Rows are points. The window is the flat piece filled in between its corners: a triangle in 3 columns, a solid with four corners in 4, and so on. A path goes straight from each point to the next, and from the last back to the first. List the points from which the path goes on through the window.

Window (3 x 3):
[[ 0.53 -0.33  0.52]
 [-0.14  0.14  0.06]
 [-0.14 -0.08 -0.10]]
Path:
(1): [ 0.12 -0.09  0.00]
(2): [-0.09 -0.34  0.41]
(3): [-0.51  0.10  0.07]
(4): [-0.08  0.33 -0.18]
(5): [ 0.39 -0.22  0.22]
(6): [ 0.01 -0.68  0.32]
(7): [-0.04 -0.06  0.26]
(8): [ 0.30  0.03 -0.09]
(9): [ 0.40 -0.08 -0.08]
(10): [-0.12 -0.35  0.40]
(11): [-0.44 -0.02  0.07]
(12): [-0.20  0.23 -0.19]
Through the window after points: 1, 7

Window (6 x 6):
[[ 0.01 -0.28 -0.37  0.13  0.55  0.02]
 [-0.54  0.03  0.01 -0.17 -0.28 -0.25]
 [-0.05  0.10  0.60 -0.10  0.70 -0.56]
 [ 0.24  0.36  0.29  0.08  0.44 -0.13]
 [-0.28 -0.25  0.06  0.03 -0.40  0.12]
 [-0.03 -0.01  0.04 -0.31 -0.06  0.24]]
Path:
(1): [-0.25 -0.07 -0.28  0.19  0.68  0.18]
(2): [ 0.24 -0.34 -0.03 -0.09  0.15 -0.35]
(3): [ 0.35 -0.15 -0.11  0.03  0.31 -0.10]
(4): [-0.31  0.17  0.09  0.10  0.54 -0.04]
(5): [-0.42 -0.06  0.10 -0.23  0.15  0.25]
(6): [ 0.49 -0.02 -0.02 -0.19 -0.44 -0.02]
(7): [ 0.32 -0.52 -0.24  0.14  0.23 -0.38]
(8): [-0.46  0.27  0.10 -0.10  0.55  0.16]
(9): [-0.13 -0.03  0.26  0.13  0.27  0.42]
(10): [ 0.10 -0.10  0.03 -0.19 -0.01 -0.01]
(11): [ 0.08 -0.27 -0.19 -0.01 -0.29  0.01]
(12): [-0.29  0.24 -0.07 -0.07  0.09  0.37]
Through the window after points: 1, 3, 5, 7

Window, 9 rows:
[[ 0.14 -0.52 -0.22 -0.10 -0.08  0.10  0.17  0.04  0.21]
 [-0.34  0.13 -0.66  0.08  0.17  0.06 -0.23  0.12 -0.02]
 [ 0.36 -0.17  0.17 -0.09 -0.68  0.44 -0.24 -0.11  0.26]
 [ 0.44 -0.42 -0.15 -0.26  0.09  0.51 -0.51 -0.39 -0.01]
 [ 0.08  0.49 -0.20 -0.17  0.53 -0.13 -0.19  0.06 -0.30]
 [-0.32  0.05  0.63 -0.14 -0.57  0.20 -0.11 -0.06  0.02]
 [ 0.20 -0.28 -0.15  0.21  0.23  0.36  0.06 -0.18  0.32]
 [ 0.15 -0.38  0.30  0.05  0.06  0.31  0.02  0.45  0.21]
 [-0.04 -0.21 -0.50  0.63  0.13 -0.21 -0.23 -0.20 -0.17]]
Path:
(1): [ 0.03  0.04 -0.44 -0.04  0.15  0.25 -0.08  0.11 -0.49]
(2): [-0.09  0.16 -0.05 -0.03  0.11 -0.18 -0.36 -0.04  0.17]
(3): [-0.22 -0.09 -0.49 -0.09  0.36 -0.14 -0.54 -0.04  0.32]
(4): [-0.09  0.01 -0.43  0.26 -0.05  0.23  0.00  0.05 -0.24]
(5): [ 0.22 -0.34 -0.15  0.06  0.04  0.38 -0.01 -0.08  0.02]
(6): [ 0.19 -0.16 -0.06  0.04  0.22  0.23 -0.32 -0.24  0.37]
(7): [-0.18 -0.43  0.17 -0.11  0.01 -0.09 -0.29 -0.12  0.42]
(8): [ 0.50  0.10  0.03 -0.09 -0.18  0.85  0.11  0.36 -0.16]
(9): [-0.33 -0.13 -0.21  0.38 -0.13  0.25  0.21  0.16 -0.53]
(10): [ 0.13 -0.06 -0.21  0.23  0.06 -0.21 -0.33 -0.13  0.43]
(11): [ 0.06 -0.39  0.13  0.09 -0.16 -0.08 -0.15  0.07  0.32]
(12): [-0.07 -0.10  0.02  0.05 -0.09  0.81  0.06  0.04 -0.10]
(13): [ 0.01 -0.12  0.20  0.08 -0.02  0.49  0.10 -0.10 -0.05]
(14): [ 0.34 -0.38  0.15 -0.13 -0.26 -0.06 -0.38 -0.09  0.54]
(15): [ 0.37 -0.36 -0.28 -0.12  0.17 -0.07 -0.44 -0.12  0.41]
(16): [-0.12 -0.35 -0.05 -0.03 -0.29  0.51  0.45  0.04 -0.23]
Through the window after points: 3, 5, 15

Window, 12 rows:
[[ 0.43 -0.02  0.00  0.39  0.01  0.10  0.19  0.22  0.85  0.35  0.06 -0.26]
 [ 0.05  0.12  0.08 -0.17  0.09  0.12  0.31  0.11  0.85  0.06 -0.23  0.10]
 [-0.12  0.24 -0.21  0.18 -0.25  0.09  0.17  0.54  0.51  0.20 -0.21 -0.23]
 [ 0.02 -0.35 -0.04 -0.39 -0.05 -0.15  0.00  0.07 -0.33  0.01  0.16 -0.28]
 [ 0.35  0.04 -0.31 -0.11  0.12 -0.19 -0.14 -0.03 -0.44 -0.87  0.04 -0.14]
 [ 0.13  0.47 -0.10  0.14  0.04  0.25  0.34  0.21  0.56  0.48  0.29  0.21]
 [ 0.14  0.06  0.08  0.24 -0.07 -0.57 -0.09 -0.31 -0.44 -0.51 -0.22  0.08]
 [-0.08 -0.15 -0.61 -0.13  0.27 -0.49  0.15 -0.08 -0.02 -0.09  0.12 -0.16]
 [ 0.40  0.41 -0.18 -0.28 -0.14 -0.63 -0.35 -0.24 -0.07 -0.36  0.00 -0.14]
 [ 0.27 -0.33 -0.57 -0.16 -0.11  0.09 -0.03  0.01 -0.14  0.17 -0.33  0.05]
 [-0.14  0.07 -0.07  0.23  0.13  0.31 -0.33  0.19  0.71  0.29  0.01  0.03]
 [ 0.41  0.29 -0.02 -0.14  0.49 -0.61 -0.23  0.02 -0.54 -0.39 -0.32 -0.16]]
Path:
(1): [-0.13  0.30 -0.29 -0.02  0.18  0.17  0.34 -0.19  0.39  0.24 -0.11 -0.50]
(2): [ 0.28  0.01  0.12 -0.09 -0.07 -0.10  0.01  0.36  0.45 -0.06  0.02  0.42]
(3): [ 0.28 -0.04 -0.44 -0.13  0.15 -0.44 -0.14  0.28  0.14 -0.10  0.05  0.14]
(4): [ 0.02  0.20 -0.06 -0.09 -0.08 -0.02  0.13 -0.58 -0.25 -0.12 -0.25 -0.48]
(5): [-0.03  0.37 -0.22 -0.07  0.16  0.03 -0.19 -0.19 -0.29 -0.03 -0.24 -0.57]
(6): [ 0.18 -0.10 -0.30 -0.08 -0.02 -0.33  0.11  0.32  0.14 -0.14 -0.03  0.33]
(7): [ 0.19 -0.02 -0.24 -0.08  0.03 -0.13  0.00  0.32  0.41  0.09  0.09  0.13]
(8): [ 0.08  0.26 -0.13 -0.04  0.09  0.27  0.09 -0.05  0.33  0.09 -0.13 -0.31]
Through the window after points: 1, 3

Window:
[[-0.14  0.15  0.12  0.24  0.07  0.42 -0.29 -0.20  0.19 -0.36  0.36 -0.41
   0.22 -0.28]
 [-0.14 -0.55 -0.16 -0.18  0.03 -0.71 -0.70 -0.04  0.33 -0.01  0.03 -0.38
  -0.38 -0.37]
 [ 0.16  0.06  0.25  0.49  0.04 -0.16 -0.18 -0.19  0.39  0.24  0.02 -0.20
   0.07 -0.23]
 [-0.45  0.10  0.03  0.26 -0.26  0.08  0.16 -0.18 -0.57  0.03 -0.02  0.30
   0.31  0.58]
 [ 0.02  0.25 -0.33  0.37 -0.11  0.30 -0.23 -0.02  0.16  0.04  0.20  0.12
  -0.31  0.07]
 [ 0.05 -0.44  0.01 -0.31  0.32 -0.19 -0.32 -0.59  0.41 -0.02 -0.10 -0.04
  -0.33 -0.16]
 [-0.08  0.65  0.02  0.03  0.10 -0.15 -0.03 -0.22 -0.29  0.02  0.47  0.17
   0.20  0.30]
 [ 0.34 -0.32 -0.13 -0.07 -0.40 -0.24 -0.20 -0.47  0.22  0.00  0.29 -0.40
  -0.20 -0.21]
 [-0.17 -0.43  0.01 -0.49 -0.01 -0.39  0.16 -0.02  0.18  0.20  0.00 -0.18
  -0.44 -0.54]
 [ 0.10  0.10  0.15 -0.23 -0.16  0.23 -0.05  0.34 -0.43  0.19  0.10  0.43
   0.44  0.65]
 [-0.03  0.30  0.33  0.42  0.00  0.11  0.22  0.07 -0.03 -0.39  0.44  0.05
   0.01  0.69]
 [-0.15  0.30 -0.23  0.20  0.13  0.19  0.17 -0.04  0.08  0.14  0.26 -0.31
   0.32  0.65]
 [ 0.28 -0.43 -0.36 -0.47  0.10 -0.67  0.01  0.01 -0.19 -0.19 -0.56 -0.03
  -0.17 -0.31]
 [-0.24  0.43 -0.04 -0.22 -0.45 -0.10  0.15  0.09  0.08 -0.14 -0.12  0.43
   0.40  0.60]]
Path:
(1): [-0.03  0.09 -0.23 -0.12 -0.02 -0.03  0.11  0.03  0.21 -0.05  0.44  0.11
  0.39  0.04]
(2): [-0.07 -0.05 -0.21  0.06 -0.11 -0.02  0.05 -0.01  0.10 -0.05  0.28  0.24
  0.27  0.11]
(3): [-0.14  0.25 -0.04  0.15  0.00  0.03 -0.11 -0.13 -0.07  0.09  0.05 -0.20
 -0.06  0.38]
(4): [-0.02  0.49  0.24 -0.30 -0.14  0.30 -0.04  0.03 -0.10  0.26  0.05 -0.33
  0.00  0.24]
(5): [-0.04 -0.52 -0.40  0.25  0.12 -0.43  0.20 -0.21  0.14 -0.23  0.09  0.41
  0.04 -0.02]
(6): [-0.03 -0.03 -0.22  0.22  0.19 -0.37 -0.09 -0.25 -0.22 -0.06  0.86  0.69
  0.34  0.41]
(7): [-0.09  0.36  0.08  0.00 -0.28  0.29 -0.16  0.04  0.11 -0.06 -0.44 -0.50
 -0.03  0.14]
(8): [ 0.15  0.27  0.17 -0.15 -0.36 -0.10 -0.16 -0.22 -0.07  0.06 -0.30 -0.11
 -0.48  0.25]
(9): [-0.19 -0.20 -0.14  0.50  0.28 -0.07  0.06  0.01  0.11 -0.03  0.38  0.10
  0.55 -0.06]
(10): [-0.03  0.07 -0.31  0.06  0.58 -0.18  0.01 -0.03  0.49 -0.22  0.59  0.40
  0.28  0.09]
(11): [ 0.00  0.10  0.33 -0.07 -0.43 -0.03 -0.26 -0.45 -0.37  0.24 -0.30 -0.37
 -0.32  0.08]
(12): [-0.14  0.38  0.26 -0.12 -0.42 -0.04  0.00  0.18 -0.05  0.06 -0.29  0.09
  0.16  0.57]
(13): [-0.13  0.03 -0.49 -0.01  0.02 -0.08  0.05 -0.30  0.27 -0.34  0.46  0.36
  0.24  0.00]
(14): [ 0.36 -0.14  0.04 -0.09  0.06 -0.07 -0.08 -0.34  0.19 -0.08  0.58  0.41
  0.55 -0.37]
(15): [-0.14  0.25 -0.09  0.03 -0.04 -0.16 -0.16  0.02  0.01  0.05 -0.06 -0.31
 -0.32  0.33]
(16): [ 0.04  0.11  0.22  0.24 -0.13  0.16 -0.34 -0.15 -0.33  0.09 -0.17 -0.10
 -0.26  0.37]
Through the window after points: 2, 8, 10, 12, 16
